Rows are points. To make a cloud, some directions were put in groups of two or more. Within a group, all points are equally far from the middle, so they leave a hole (a ring in 2 directions, a hollow ball in 3). The other directions are filled evenly. Then the cloud was stretched, turned, moved and blurred a little. How many holes are there, and how many directions does each take, smallest first?

Cloud:
[[-24.4   9.2]
 [ 25.6   5.0]
 [-17.2  18.1]
 [ 17.0 -11.7]
 [-14.1  20.5]
 [ 24.5   0.8]
 [  4.6  26.3]
 [-19.4  15.7]
 [ 14.7  23.7]
 [-11.4  22.5]
 [-26.3  -6.9]
 [ -0.7 -20.8]
 [ 21.8  17.9]]
Holes: 1 (2)

Cloud (21 x 3):
[[ 11.3 -21.4 -14.5]
 [  1.5 -13.6  21.5]
 [ -4.8 -34.8   7.1]
 [-18.5  -7.1 -15.6]
 [ 23.9  -8.2 -16.1]
 [-22.1 -10.5  -7.4]
 [ -0.2  23.7 -30.8]
 [-17.8 -16.8  -3.0]
 [-11.4 -25.9   2.3]
 [ -3.4  40.3  -6.2]
 [  0.9  28.9   1.2]
 [ -3.1  35.8  -2.4]
 [  2.4  10.8  12.5]
 [ -0.9  42.9 -12.1]
 [ 13.5  17.1   4.6]
 [  9.0 -15.4 -17.4]
 [ 22.2 -25.4 -12.4]
 [ 34.8  -1.5  -4.4]
 [-37.3   8.7  -5.9]
 [ -2.9   7.9  14.0]
 [ 14.3  14.0 -22.3]]
Holes: 1 (2)

Cloud, 49 rows:
[[  5.2  -7.4 -29.3  -0.2  40.8  28.1]
 [ 24.2 -30.5   8.4  -6.1   3.5  -4.2]
 [ 19.3   1.7 -26.0   5.2  47.6  19.6]
 [ 26.6 -20.9 -32.7  21.2  -6.2  14.4]
 [-19.6 -18.5  -4.0   4.0   6.5   4.4]
 [  4.0  -7.8  10.8 -24.6  11.8  -1.4]
 [  7.1   5.2   2.1  21.9 -12.7  -1.0]
 [ -2.5  -8.3 -26.8  -9.6  -5.1  16.7]
 [ 10.8 -11.9 -29.6  18.0  13.9  36.5]
 [-20.5  11.0  -6.0   6.0  35.8   1.3]
 [ 34.6   7.4 -16.8  -8.0   0.6 -13.1]
 [ 14.0  14.3 -29.4   3.5   5.8  36.2]
 [  7.4  13.2  -6.0 -11.3   0.4 -20.6]
 [ 27.2 -18.9  -5.3 -24.7   6.3  13.9]
 [ 15.3   9.3 -39.4   0.5  -5.4  10.5]
 [ -9.4  35.4 -11.8  -6.1   9.4  11.6]
 [-25.9  -5.2 -18.1  -8.5  20.9  13.2]
 [ -7.2  11.9 -24.4  10.4   3.3  30.2]
 [-23.7  32.5  21.7 -13.2  -0.1 -11.8]
 [-21.2  -9.1  17.6   9.2   1.7  20.1]
 [ -6.7  28.3   7.4  18.1  23.1  12.5]
 [ -0.2 -18.6 -20.3   1.6 -13.8   3.7]
 [ -6.9   6.3  -9.4 -10.9   0.9  35.0]
 [ 19.8   6.8 -16.7  33.9   6.4  12.2]
 [ 11.0  14.3   6.8  13.9   3.7  44.4]
 [ -8.1  11.6  10.1 -17.1   5.2  44.7]
 [  2.6  18.8   5.1 -16.5 -20.4  11.8]
 [ 14.5  -4.4  21.7  10.7  22.8  -2.3]
 [-16.7  17.5  -4.8  -3.1 -16.2   7.8]
 [ -0.1  17.6   4.7 -12.9  -1.8 -20.0]
 [-16.7  14.8  -2.6  18.3 -11.2  -6.3]
 [ 17.1 -17.2 -21.1  20.9  34.9  42.7]
 [ -8.5 -20.8   5.7  -1.9   7.5 -21.8]
 [-14.5  17.2  19.7 -24.3  28.1  15.9]
 [-41.8  22.8 -31.7   0.3   5.5  28.3]
 [ -1.3  -4.2  10.7 -26.8  11.5  -0.8]
 [-15.2  -7.4  -3.6 -25.6   4.4 -28.3]
 [-22.9  -5.4 -11.0  -2.7  -8.7  10.8]
 [  5.9  -9.6 -18.2  28.3  -8.2  11.5]
 [-27.2  -0.3  -6.1 -22.7   8.6  15.8]
 [ 15.1   9.7 -14.8  31.1   6.7   7.0]
 [-17.6  35.2 -26.4  -9.6  13.7   3.1]
 [-29.3  37.9   7.5 -15.3   3.4  -5.7]
 [ 21.6 -20.5 -14.7   2.3  22.5  -9.7]
 [ 24.7 -24.5 -20.7  25.0  29.9  37.1]
 [-18.6   8.4  -5.4 -13.4   8.1 -29.0]
 [ 25.8  15.3  10.7  -0.9   4.7  -2.8]
 [ -6.3  19.9   2.3  21.6   5.4   1.3]
 [-35.6  22.2 -13.0  34.5   7.5  17.3]]
Holes: 1 (2)

Cloud (81 x 8):
[[ -6.7 -38.2 -35.3   6.2  -9.3   2.1   7.0   3.9]
 [ 32.5  -7.2   8.1 -25.8  11.7  45.6  -1.0  -5.6]
 [ -2.8 -28.1 -30.5  15.0  13.1  25.2   5.7   2.4]
 [ -7.5 -17.2   8.5   4.0   7.1 -10.5  -5.1  36.6]
 [ -5.2 -15.4  -7.2 -23.5 -15.1 -20.0   9.9  -1.0]
 [-15.7   2.8   1.1  -3.0  -9.2   8.6  21.0  23.9]
 [ -8.3 -36.8  -9.4   7.7  -0.4  20.5 -11.4 -23.2]
 [ 10.8 -16.7 -16.9  -8.1  33.8  -0.7  -7.9   8.3]
 [-23.8 -43.0 -22.2   1.4  -3.6  -1.9  -9.9   7.4]
 [  6.4 -24.0  -7.8  27.4  17.9   5.9  38.1  -5.7]
 [ 19.0 -43.2 -32.9  17.3   9.0   1.9  17.1   5.3]
 [  9.4 -71.3  -3.8  16.1   9.1  12.6   2.9 -22.5]
 [ -7.6  13.2   6.9 -32.6  16.1  14.6  11.4  13.3]
 [ 27.2 -13.0 -19.8  19.2  22.4  12.7  11.7 -19.7]
 [ 35.7  11.3  -8.6 -24.8  15.8  16.5  -8.0 -16.0]
 [-29.6 -16.1   2.4 -20.7  20.6  24.8   7.4  20.8]
 [ 19.0  -8.8 -36.0  -2.9   6.1  -7.6  -0.9 -10.5]
 [ 20.0  -2.2  10.2   7.2   5.7 -19.9  -7.2   4.8]
 [-16.6   8.1  30.8  -2.3  -5.2  -6.2   7.4  17.0]
 [ -5.2 -14.8 -21.5  17.3  -4.6 -26.2  23.6  17.2]
 [-36.1   7.2  13.9  -6.1 -23.7  -8.0 -19.6  12.3]
 [ 35.7  -2.3 -10.3  -6.3  13.0  36.4   4.2  14.7]
 [ -4.2  34.0  17.5 -11.1   3.5  12.2   7.5   9.0]
 [ 29.2 -45.9 -21.2  -6.9  -5.7   9.1   5.3  10.4]
 [ 13.3 -30.8   8.8  21.6  35.4   8.2  11.7  -6.3]
 [-25.0 -17.8 -25.4  10.4 -17.4  -5.8  11.6   8.6]
 [ -4.9  19.2   4.0 -37.0   4.7  -9.8  -3.5  24.1]
 [-11.6 -17.2   9.2 -10.7  29.2  29.5   9.4  21.8]
 [-10.7  19.9  13.5 -15.4   9.8  -1.3  19.9  24.0]
 [  1.3  -0.2   6.0  13.2  29.1  -5.3 -10.1  24.6]
 [ -0.6 -47.3 -14.9  22.3 -15.4  18.2  -5.0  -4.0]
 [ 16.2  28.3   1.9  -5.1  23.4   1.7 -15.4  17.7]
 [ 17.1  22.2   7.9 -21.4  -5.6  -7.1 -20.8  18.1]
 [  9.6   9.5  -7.0  -3.5  -7.8   4.7  24.6  24.5]
 [-14.1 -19.7  19.2  22.9 -20.3  -8.8   6.5   2.0]
 [ -8.5 -52.5 -20.3   1.6  14.1   0.3  -5.8  15.2]
 [ -7.6 -30.7   1.3  19.6  19.0   9.9 -12.9 -21.9]
 [-12.0 -22.3 -27.2  13.6  -7.7 -19.2  -9.8  27.5]
 [ -7.0 -12.8  27.2   1.4  -7.0 -21.3 -10.4 -10.2]
 [  0.0 -17.1  26.3 -13.7  11.9  32.8  11.9 -17.3]
 [  8.6 -33.9 -28.5  15.8  -5.7   3.2  -2.9 -28.1]
 [  1.8  18.1  29.5 -10.2  10.9  13.6   0.7 -10.7]
 [ -2.0 -30.1  -5.7   4.7  -5.9  10.9 -23.9 -21.6]
 [-27.7 -37.8   3.3  18.4  -2.8  -2.8  -5.5 -23.5]
 [-13.0 -44.8 -29.1  14.7  14.6  -3.8  13.0  24.4]
 [ 26.8  25.8  15.5 -22.3   6.4  17.6   9.8   5.3]
 [  7.8 -20.4   2.4  -3.0 -15.9  25.2 -16.1  18.6]
 [-32.6 -19.7  -8.8   8.3  -1.2 -17.8  17.8 -14.3]
 [ -3.2 -15.2 -35.9   7.9  13.0  23.4  -8.2  11.1]
 [-44.5 -15.9   4.4   8.9  -0.9   3.5   1.0  40.4]
 [ -4.0  -4.5 -21.8 -23.7  -3.4   7.9   6.7  30.6]
 [ 18.2   7.8  23.1 -21.2 -10.0 -14.7   9.6 -10.6]
 [-10.8 -22.3   4.1 -23.2  -6.2 -16.6  -7.6  21.7]
 [ -3.0 -25.4  -9.8  14.6 -23.1 -24.0  -4.0   6.8]
 [-27.8 -40.1 -10.3  40.0  -4.1 -14.2   4.1   3.2]
 [  7.8  -1.7   5.4  -4.1  40.8   6.0  -6.6   6.6]
 [ 22.1  16.9 -17.6  -8.5  -3.4 -13.7  14.5 -17.0]
 [ -2.2   1.9   6.2   7.9  -0.5  15.6  10.1  32.7]
 [ 48.1  -9.8 -24.1 -26.7  11.5  19.6   5.6  -7.5]
 [ 23.5  -9.2  -3.3   1.5  26.1  10.6  22.5 -31.4]
 [ 12.3  23.0  28.9  -0.1  -9.6  -2.6   4.5  -7.9]
 [ 15.6 -11.3  -4.4   4.9  14.3  33.1 -12.9 -25.2]
 [  6.5  12.7   8.3  12.1  -6.2 -19.1  17.7  16.5]
 [-26.1 -30.3  -1.0  30.3  -1.5 -35.2  -7.8   8.2]
 [-29.5 -14.0 -27.8  27.2 -12.9 -25.5  -8.7   1.0]
 [  8.9 -53.1   3.3   1.5  -2.0  21.0  -4.1   6.6]
 [  4.4  17.3   5.1  20.2   5.3 -21.7  -7.9 -20.9]
 [ 12.2 -12.8   4.0   3.1  -5.9  -6.7 -28.8  -3.4]
 [ 14.1 -13.4  14.9 -16.0  -2.4   5.6   3.7  25.4]
 [  8.6  28.0  -4.8 -14.3  29.4  13.4  -5.2  20.5]
 [ 14.0   0.2  27.3 -11.2   3.1  -3.5   6.8  15.7]
 [-20.0   2.8  14.8  13.0  -6.4   8.9  17.3  15.1]
 [-37.2 -24.6  18.7  17.9  -4.7  -9.1 -18.2  16.8]
 [-22.8  19.0 -26.9 -12.0  -5.8   7.4   3.2  27.9]
 [ -4.6  17.5 -12.1  -1.2   0.2 -13.5  25.0   2.3]
 [ 15.4 -42.8 -14.5  28.9  -1.9  20.0  -7.7 -16.7]
 [ 12.0  -8.2  24.5  17.7 -15.3  -6.2  -3.0  -4.0]
 [ -8.1  22.4 -10.0  -6.5  -9.2  -3.4   8.1 -14.8]
 [-35.2 -40.7   8.7  28.1  23.2  11.5  -3.5   2.7]
 [ 27.6 -19.2  21.0  -1.0   9.4  -8.0  -4.3 -26.6]
 [-29.8 -24.5   9.0  -7.9  -4.9  14.8  -8.0  27.2]]
Holes: 1 (6)

Cloud (90 x 9):
[[  5.1 -22.1  13.9 -10.2  21.3 -10.3  -9.4  27.7   7.9]
 [-12.4  30.7  11.8 -12.3  -9.0   0.9  -2.4  -9.9   2.3]
 [-18.4   0.7   1.0  17.0   5.2   4.9 -14.2  -5.7 -20.0]
 [ -9.2  12.0  -3.6 -24.9   8.3   6.0  -2.1 -23.1   2.7]
 [ -4.6  14.4   5.8  10.5  -1.7  20.6   1.2  13.9  -0.1]
 [  7.3 -23.9 -13.1 -16.3  -7.1  16.5   2.9   9.5  16.6]
 [  1.5   4.6 -17.2   9.7  14.0  28.6  10.7   3.3  30.1]
 [-20.2   9.1 -37.4 -25.4   2.5  -5.0  31.6 -14.7   6.4]
 [-20.9  -7.2  17.4  -3.2 -33.2  16.2  -8.9  11.3  14.5]
 [ -2.5  12.9   1.9 -44.0   8.2 -18.5  -1.3  10.5  -6.0]
 [-25.7 -10.4  14.4   1.7 -32.5   9.6 -12.3  12.2   2.8]
 [ -0.5 -47.6  -7.1 -14.7  11.5   8.3  17.4  29.0   0.6]
 [-24.9  17.9   0.8 -15.9  -1.1   5.0 -19.3 -31.8  23.6]
 [  0.4  -6.5 -13.6  -7.3 -12.6 -30.6 -25.0 -31.0  -7.4]
 [ -3.3 -19.4  10.2  10.9  16.9  44.8 -14.1  25.5  20.1]
 [ -3.2  10.7  -9.9   0.4 -16.4 -10.7   4.5 -35.7  12.0]
 [-27.1 -19.9  -6.5 -27.3 -10.3  21.9  19.2 -12.0  19.4]
 [-34.5   8.6  36.1 -25.5   4.2   4.7 -30.5   2.6   4.3]
 [-21.3 -29.6   0.6   0.5 -28.5 -12.9  -6.7  -1.6  -2.4]
 [  0.0  16.2  -6.3   1.1  28.7  15.8 -21.6  23.0   3.3]
 [ -2.6 -15.6  -0.8 -33.4   0.5   5.9  15.4  35.0   9.1]
 [  1.2   1.2 -25.7   8.1  39.6 -12.0 -13.5  13.0   0.3]
 [-16.8  -4.3   4.4  -2.6  33.7 -17.9 -20.5  16.0  24.4]
 [-25.3   3.6   1.4 -36.2   6.5  15.3  -0.6  30.8   3.5]
 [-32.5  13.0  13.7 -33.7  19.3  20.5  15.0   8.6   5.9]
 [-17.9 -12.0 -21.9  12.9   9.9 -15.1  -7.2 -12.4  36.7]
 [ -7.8  -7.6 -11.2 -29.5  -4.9  10.6   0.7  -5.0 -24.4]
 [-34.3  18.5  -0.9 -39.1  33.9   0.3  -4.4  13.5   7.9]
 [  2.9   7.6 -31.6  -7.8  -2.7 -23.9  -7.9 -11.2  10.4]
 [ -1.2   6.0   2.1 -33.7  28.9 -10.9  -5.8  24.7  -4.8]
 [  0.5 -41.9  -7.5 -24.0  20.2   8.5  -2.6  39.0   4.5]
 [-22.8 -20.0 -30.8 -17.4 -13.2   4.0   8.5 -33.5 -15.6]
 [-15.2 -20.4  16.4   5.3 -15.0  12.0  -2.8 -16.4  11.8]
 [ -6.5 -32.1   8.1  14.3   7.9   2.3 -13.3  30.9  -2.6]
 [-23.5 -23.2 -12.7 -11.3 -25.3  30.6 -18.7 -11.8 -17.1]
 [-21.1  12.8 -14.1 -10.0  -8.1  28.2 -15.7  -5.8  13.5]
 [ -5.5   1.5  17.9 -30.6  31.1  19.7  -3.5  38.2  -8.2]
 [ -9.9   3.9  23.0 -31.7   9.5  -4.9  -0.4  11.8  18.6]
 [  6.2  20.1  -1.1  -0.4 -14.9  -2.5   0.6  11.8   6.9]
 [ -8.2  -0.1 -23.5  26.9 -44.8 -15.1 -17.0 -12.8 -11.2]
 [-17.6  20.7  18.8  -9.2  11.4  12.5 -11.6  30.2  18.7]
 [-16.4 -10.2 -34.6   4.8   9.3 -23.9 -34.6  -7.5  25.8]
 [-11.2 -28.7 -13.5  -2.5  -4.7  38.6   9.4   0.2   9.0]
 [-24.5  -9.2 -17.7 -19.0  -5.4  22.4 -10.5 -17.0  -9.0]
 [-39.8  14.3 -14.4   0.0  -0.8  -3.8  -7.9 -18.9  -8.9]
 [-25.9 -15.6  32.8  -8.7   0.5  22.9 -23.6  19.1 -12.3]
 [  6.1  19.3  -8.7 -33.2  29.7 -22.6   1.6  24.2  13.3]
 [  8.2 -18.5  16.9 -15.7  -8.7  15.6 -27.8  20.6   9.6]
 [-22.9 -23.4 -20.7 -12.2 -10.5   9.2  17.9 -12.3  24.7]
 [-13.8  -7.8 -41.3 -21.8   2.0  17.2  22.4 -11.8  13.5]
 [-16.9  -1.0  -5.9  22.1 -21.3  43.8  -9.4  -2.8  -4.6]
 [-15.4   7.8  -4.8 -28.6   6.1  35.7  21.4   1.2  -8.5]
 [  1.5 -31.8  -9.8 -33.3 -15.5 -28.4  14.9   4.0   9.4]
 [-29.5   7.9   2.6  -0.8 -36.5  21.5 -26.6 -29.8  -1.8]
 [ 17.8  -5.8  -7.0 -14.6   7.9 -27.0 -11.1  18.9  43.3]
 [ 12.2 -30.7  13.3  19.9 -23.4  -7.6 -13.6  -6.3   8.5]
 [  8.6 -31.9  -4.9 -24.2  17.1  -6.6   6.0  32.1  14.2]
 [  2.0 -14.6  24.3  -7.0   4.6 -30.3 -31.3  17.3 -15.4]
 [ -0.2  29.8  12.1 -31.2  -7.4  11.9  21.7 -20.1   8.9]
 [ 20.1 -33.3   2.0 -17.3  -7.2  -5.9  15.9  33.4  13.8]
 [-42.9   7.3 -16.3 -15.5   4.3  17.8   2.3 -13.5 -15.5]
 [-19.5 -18.3  -6.1 -25.4 -10.1  11.9 -14.0 -23.2  -6.3]
 [-27.4  12.2  17.0 -17.5  -2.1  -0.6   7.7 -13.9  37.3]
 [-14.9  17.2 -21.8 -22.8   1.8  32.6  18.5  11.1   9.6]
 [ -0.5   0.1  12.2  -8.8 -18.6   3.8   7.3 -13.8  35.6]
 [ 14.4 -17.2 -19.6  -8.8  -6.8 -11.2   1.3  15.9 -22.2]
 [ -6.3   9.2 -23.4 -15.6   4.9   1.5  -9.2  -7.3  24.0]
 [-35.4   2.5  -4.6 -13.1  18.9   5.5 -33.9  36.3  11.5]
 [  5.8 -10.4  -4.3   0.7  -2.2   9.6  10.0 -20.8   9.5]
 [ 23.3 -11.0  34.4   1.3 -16.9  15.7  -1.2  39.6  22.6]
 [-24.2 -16.1 -28.6  16.2  -2.4   8.3 -18.9  16.7 -26.0]
 [-25.9   4.9  21.0  -3.5  20.7  16.9 -32.4  25.5 -18.3]
 [ -5.3  12.0  -9.7 -16.9 -20.4   9.2 -26.8   1.7  -3.0]
 [ -7.2 -20.6  -1.8   3.8  -1.5  15.8   0.1  -7.6  18.8]
 [ 14.9 -30.0 -21.2   2.9 -10.6  14.4  -1.2   6.1  -9.5]
 [ -5.0   7.6 -12.0  -7.7  32.5  -6.8 -20.9 -14.3  17.4]
 [-17.7 -23.3 -16.5 -22.0  -1.7 -23.3  17.2  -0.1  14.1]
 [ -8.0 -24.5  -8.3  31.2 -25.9  25.8 -13.9  -6.9   3.6]
 [ -8.4 -20.6 -16.2   6.1 -30.8 -14.6 -44.3 -14.7  -8.2]
 [-23.4  12.1 -24.0 -35.8   1.8  31.5  19.4  -4.0   3.1]
 [  1.4  21.8   2.3 -34.1  -0.3  -2.2  -1.7  -6.2  -1.2]
 [  4.7 -43.3  -4.3 -17.8  28.7   1.1   7.9  32.3   4.8]
 [  3.7 -38.0   3.0 -18.6 -10.5 -11.8   3.9  14.6   0.3]
 [-12.5 -18.8  22.3   5.7  -5.6  26.7  -0.9  20.2  10.9]
 [ -4.0 -32.8 -23.5  14.6  -4.4  21.8   2.4   5.1  14.9]
 [-16.9 -23.2  -4.0 -27.0  -5.0  21.1  29.5   5.7  22.2]
 [-11.9  10.3   6.0 -40.9  23.8 -36.2   7.8  -3.5  13.4]
 [-12.5 -27.7  -2.5 -23.9  -1.6  -8.5 -14.3  22.1   1.7]
 [-17.7  14.0  -5.6  -4.3  13.9  18.3  13.1 -25.5   5.9]
 [ -9.9  -7.2  12.7  -0.2 -29.3 -32.0 -16.4  -5.8  14.6]]
Holes: 1 (2)
